Rows are points. Two turns around zero, p and q, are shown by what they do to some points. Write where each new point lands after one turn and then the other. Backwards means that the second turn is done in reverse. Each puzzle has new turns, and all numbers are rounded.
In the rows, 128 means zero.

Turn p:
[ 84 122 127] => [103 140  93]
[156 132 199] => [184 178 144]
[148 142  84] => [122  80 142]
[121  79  91] => [ 70 125 150]
[132 165 139] => [161 116 112]
Turn q:
[141 158 157] => [ 90 147 139]
[135 144  91] => [149 124 163]
[103 155 166] => [105 174 115]
[134  55  98] => [168  67  96]
Where do these land?
p, then q: [130  78 115] => [125 174 105]
q, then p: [160  80 125] => [ 79 144 155]
q, then p backwards: [155 152  91] => [177 116 118]
q, then p: [141 131 166] => [105 124  95]
q, then p: [121 150 160] => [132 115  91]
p, then q: [ 61 175 111] => [202  96 152]

Turn p:
[116  83 134] => [115  95  97]
[158 148 153] => [104 137 164]
[121 114 132] => [122 120 115]
[164 176  61] => [199 141 181]
[ 81 119 161] => [ 98 147  82]
Turn q:
[100 116 138] => [137 123  98]
[178 119 144] => [155 129 174]
[ 68 124  79] => [ 87 159  70]
[166 154 152] => [132 100 171]
Where do these land?
p, then q: [147 181 115] => [132  78 157]
p, then q backwards: [165  63 151] => [112 198 158]
q, then p: [ 86 107 100] => [179 148 130]
p, then q: [ 97 133  96] => [110 146 165]
p, then q: [154 113 147] => [149 124 100]
p, then q: [118 171 159] => [ 94  87 119]

Turn p:
[ 96 158 126 128] => [150 115 114  95]
[140  74 134  69] => [ 94 150 198 128]
[130 143  86 198] => [170  91  87 173]
[148 144 147  90] => [118 172 134 108]
[ 99 171 135 123] => [149 126 105  85]
[155  78 140 161] => [ 88 112 130 179]
Turn q:
[124 141 148 181] => [144  75 143 121]
[137 135 179 119] => [ 94 116 144  93]
[111 108  37 110] => [173 179  89 185]
[143 142  77 105] => [125 158 121 179]
[149 101 168 175] => [152 100 175  90]
[ 99 135 117  79] => [104 157  83 130]
[133 134 170 127] => [104 113 141  99]
Where do these land?
p, then q: [ 83 142 115  80] => [ 77 163 143 104]
p, then q: [188  94 157 133] => [146  66  90 133]
q, then p: [110 178 157 187] => [ 85  93 181 162]
p, then q: [ 99 115 110 121] => [124 144 146 100]
q, then p: [ 97 106 104 113] => [167 149 124 144]
p, then q backwards: [190 133 125 133] => [138 130  78  92]
